Each row of a before or after table is a point. One or more steps were done to the points. Then noise was added and the rows were shuffled. The steps act on columns, c1 being the first. Write out the steps. A step turns or swaps two columns, mirrors them in a line or flattens them onto one, adds a multiple of one to another, or multiplies or shifts one. Angles are multiples of 10 degrees, from the lower column toward the higher: turns from -170 to 170, lines from 10 to 170 but not 90. Use the fewest steps. Two steps may share a column if one is a turn and the other turns, adds or multiplies; they go together, in the order done. Otherwise the lowest column goes first.

Before, 9 rows:
[[  9 -47]
 [-32  38]
 [-47  40]
 [-50  44]
 [ 15   4]
 [ 10 -18]
 [-53  42]
 [-14  -8]
 [  5 -36]]
After (9 x 2):
[[-15  10]
 [ 33 -35]
 [ 29 -55]
 [-42  20]
 [  7  16]
 [ -9 -15]
 [ 32 -53]
 [ 30 -58]
 [-34  10]]
Steps: mirror c1 and c2 in the line at 40 degrees

Before (13 x 4):
[[  7 -18  24  16]
 [-25  -4  15   6]
 [  3  16 -47 -49]
 [ 37 -26   1  22]
 [-17   6 -32  42]
 [ 48  -8  19 -37]
 [ 21   4 -35  -4]
 [ 60   8  42 -25]
 [ -3 -14   4 -17]
 [  9 -20 -14  10]
 [ 25 -42  11   6]
 [ 13 -11  15   0]
 [ 24 -30  20   7]]
After (13 x 4):
[[ 38 -31   1   0]
 [ 22 -37  14  20]
 [ 50  19  19  35]
 [ -4   0  18  17]
 [ 22   4  16 -32]
 [-26  -6 -12  11]
 [ 24 -29   1  23]
 [  9 -22   8 -11]
 [ 15  -8   2  17]
 [  0  42  45 -28]
 [  7 -20 -11  22]
 [-17 -23 -17 -49]
 [ 61  23  -6  41]]
Steps: turn c2 and c4 by 40 degrees; turn c3 and c4 by 120 degrees

Before (9 x 8):
[[-16  -5  -4   4   3 -10  -2   3]
 [ 16 -12  -3   8  12 -10 -13   4]
 [ 14 -22  -4  10 -23 -13   2 -13]
 [  6  -7 -15   8  -3   2  11  13]
 [ 11 -26  14   7  -7   7  -5  10]
 [  6 -19  -7   6   0   8   2 -18]
 [-17  60   5  -3   3  -4  37   0]
 [  3 -13   2  -8  13 -13  13   7]
 [  9  -7  -6 -13 -16   2  -4  -2]]
After:
[[  3  -5 -11   3  -5  -1  -2   2]
 [ 27 -19   4  -1  -6  10   8 -16]
 [ 36 -12 -11  10 -10  -3 -14  -1]
 [ 31 -26  13  -8  -6  -8  -7   8]
 [  3  60  -1   3   3  -7  35  13]
 [ 26  -7  -6  -4  -8  14   6  16]
 [ 34 -22 -13 -25  -6  -3   6 -11]
 [ 23 -13 -10  14   6  -8  10  11]
 [ 30  -7  -2 -14  16   6  -3  -3]]
Steps: shift c1 by 20; turn c3 and c6 by -60 degrees; turn c4 and c5 by -100 degrees; turn c7 and c8 by 20 degrees

Before, 14 rows:
[[-33   6   2  54 -36  -1  10  13  36   1  -1]
 [-23   5   9 -14 -31   0  -4 -42  24  32 -34]
 [ 28  32  14  60 -13  26 -11  14 -17   0 -21]
 [  8 -21 -13  -1 -28  23 -39 -18  30 -15 -10]
 [  1 -36 -14   8  31 -13  16 -16 -18  17  12]
 [ 21  17 -24  46  -2   1 -27  14 -28 -19 -21]
 [-19  22 -16  41  18  39  -6   8 -27 -26  -8]
 [ 14  13  35 -16 -33  35   8 -26 -10  37   5]
 [ 45  10  20  24  21  36 -45  34   4  17 -30]
 [ 22  43  36  25   2  17  18 -26 -19  -2   9]
 [  6 -37 -39 -13  13  26   5 -30  41  -4 -30]
 [ -2  37  25  28 -10  24 -49 -27   6 -11 -24]
 [  6 -18 -36 -27  34 -16   0   7  -6 -28 -14]
 [ 25 -47   8 -20  35  -2   6  -5 -36 -19 -33]]
After, 14 rows:
[[ -1 -38  10   8  31  18  16 -21 -19   8  14]
 [  7 -23 -25   1 -31   8 -38 -11  30 -18 -10]
 [ 29  31 -22  60 -14 -20 -10  19 -18 -12 -22]
 [-34   5   2  55 -36  -2  12  16  35 -10   1]
 [  5 -36 -34 -12  14  34   5 -30  41 -10 -29]
 [ 23  42 -10  25   2 -39  17 -23 -18 -18  10]
 [ 15  12 -29 -16 -32 -42   6 -40  -8  29   4]
 [-20  22 -42  40  18   9  -6  21 -27 -35  -8]
 [ 25 -47   6 -20  38  -5   6   3 -35 -14 -34]
 [ 22  17  -4  45  -1  23 -28  23 -28 -25 -20]
 [ 45   9 -33  24  21 -27 -45  28   4  19 -31]
 [ -3  38 -17  28 -12 -30 -51 -19   7 -28 -26]
 [-24   4   2 -13 -33 -10  -6 -53  24  21 -35]
 [  5 -16  10 -27  35  39  -1  16  -7 -16 -13]]
Steps: mirror c3 and c6 in the line at 140 degrees; add -0.3 times c4 to c10; turn c8 and c10 by 20 degrees

Before:
[[  2   2   9 -32 -11 -13 -11  10  25 -11 -11  -4  12 -29]
 [ 38   6 -10 -17  20  11   3  -3   8   1   8  13   1  20]
 [ 27   2  10  14   4   6 -12   7  -7 -12  -1  -8   5  17]
 [-12  23 -18  11  19  -4  -9   2  -8   3   8   2  18  19]
 [ -9  25 -11  13  -2  14  60 -18  15  -3  -7 -15  -2   4]
 [-14   9   0  12   2  -1 -12   6  14 -31   6  10   6 -24]
 [ 55  -6 -13  12  14   4 -12   3  25   1  13   0  11 -29]
 [ -8  -4  32  10  12   2  -5   7  27   1 -23 -12 -10   7]
 [-11 -10  -8  12   0 -31   9   2  26   1 -13  -7   9   7]
 [ -2  11  15 -51   0   6  -5 -35  -3 -24   1 -24   2  22]]
After:
[[ -9  -3  -3  12   0  44  -3   0  28  -9 -14  -6   6   9]
 [-12  29 -13  11  -5  15  26   8  15   1   7   5   0 -21]
 [ 39  -1   4 -15  22 -47 -28   3   8   7   6  16 -18  20]
 [ -1  27  25 -51  23  -6 -35 -45  -3   9   1  -3  -3  11]
 [-11   7  -3  13   7  -4  56 -26  17  23  -6  -4   0   9]
 [-10   2  -8  13  17  20 -40   0 -10  19   8   2 -10  26]
 [ 53  -2 -26  12  10 -53  31   3  25  -6  15   0 -30 -19]
 [ -5  -2  34  15   6   5 -18   1  25  -2 -24 -15  15  -5]
 [ 27  12  17  16  -4 -31 -37   2 -10  -3   2  -9 -14   9]
 [  2  10  -1 -33 -19  17  35   8  25   0 -12  -8  -7 -34]]
Steps: add 1 times c1 to c6; turn c6 and c13 by -160 degrees; turn c2 and c10 by 80 degrees; add -1.5 times c14 to c7; turn c3 and c14 by -30 degrees; add -0.7 times c8 to c5; turn c8 and c12 by -30 degrees

Before:
[[ 10  15   7 -18 -18  27  -4   1 -35   3  10 -29  14 -13 -11   2   4  23
   23  15]
 [-17  18  -6 -13   9  23   3  -5 -21   0  24 -23  30  14 -44 -20   4  43
   18  13]
 [ 15  50 -14 -11 -22 -25 -27  32  17  19 -24  33  10  43  21  31 -22  -4
   28 -38]
 [  8   4  12  39  11   1 -10 -12 -13 -10  28 -13 -31   4   5  -2  -8   2
   -8  14]
 [  2   3  23  -4  13   0   9  -6 -16  10   5  -6 -13 -10   2  10  -5  11
  -35   7]
 [-24  19  11  15   8   2   3  26  -3 -15  11 -19  -7   9  16  18 -24 -21
  -12 -11]
 [ 40  -9 -15 -15 -23  16  21 -13  -7  37  21 -15  26  -2 -17  18   1  23
   10 -16]
 [ 11  53  -8  -8 -21  19 -23  33  22  -6 -11   9   3  53  12  44  -6  -7
   -2 -20]
 [ 13  18  12   2  17  17  -1  30 -28  -9  16 -11  35  21 -23   6  27  22
   40  16]
 [  0 -13  25   1   4  21   9 -28 -28 -10  10 -18  -5   4  23 -11  -4 -19
  -32  -9]
 [  5  -1  23   0   4  -1  25  -2  -8 -14 -22 -40  -8  11   6 -13 -17  -9
  -19  14]]
After (11 x 20):
[[ 13   2  15  39  -2  -1  10 -10 -12  10  31 -15  -3   2   0  -1 -10   8
    8  12]
 [  3  -1  23   1   4 -20 -14   1  -8  13 -20 -41   5  11 -18   8 -16  -8
   19  11]
 [ -1  13  10 -19  18  -7   0   3 -33 -13  10 -26   0 -19  12 -25   8  20
  -22  11]
 [  3  54  -9  -8  25  62  21  33  24  -5 -13  10   3  54  -1 -42  -3  -6
    0 -21]
 [ -2 -12  26   1   2 -25   2 -25 -29  10   9 -18   2   1 -24 -15  -4 -17
   33  -6]
 [  8  49 -16 -10  19  57  20  28  19 -29 -18  31   0  45  -4   8 -20  -5
  -24 -41]
 [ 30  -9 -16 -17  24  23 -20  -8  -6 -43  21 -14  -2  -5   3 -26   6  17
  -11 -18]
 [-16  20  -5 -11 -13 -39 -18  -8 -18   4  22 -25  -8  15  34 -10   4  34
  -16  14]
 [-20  19  11  16 -12  24   3  25  -3  20  11 -16   1  10 -13 -16 -25 -22
   13 -14]
 [  6   4  27   0 -11  12  -8  -4 -13  -5   4  -5  -1 -10  -8  -5  -7  16
   34   8]
 [ 16  20  11   7  -8   4  -5  32 -29   9  16 -14  -3  19  21 -17  27  13
  -41  19]]
Steps: turn c1 and c5 by -20 degrees; turn c5 and c10 by 160 degrees; multiply c16 by 1.6; turn c6 and c16 by -110 degrees; turn c7 and c15 by -150 degrees; multiply c7 by 0.7; flatten c13 and c18 onto the line at 100 degrees; multiply c19 by -1
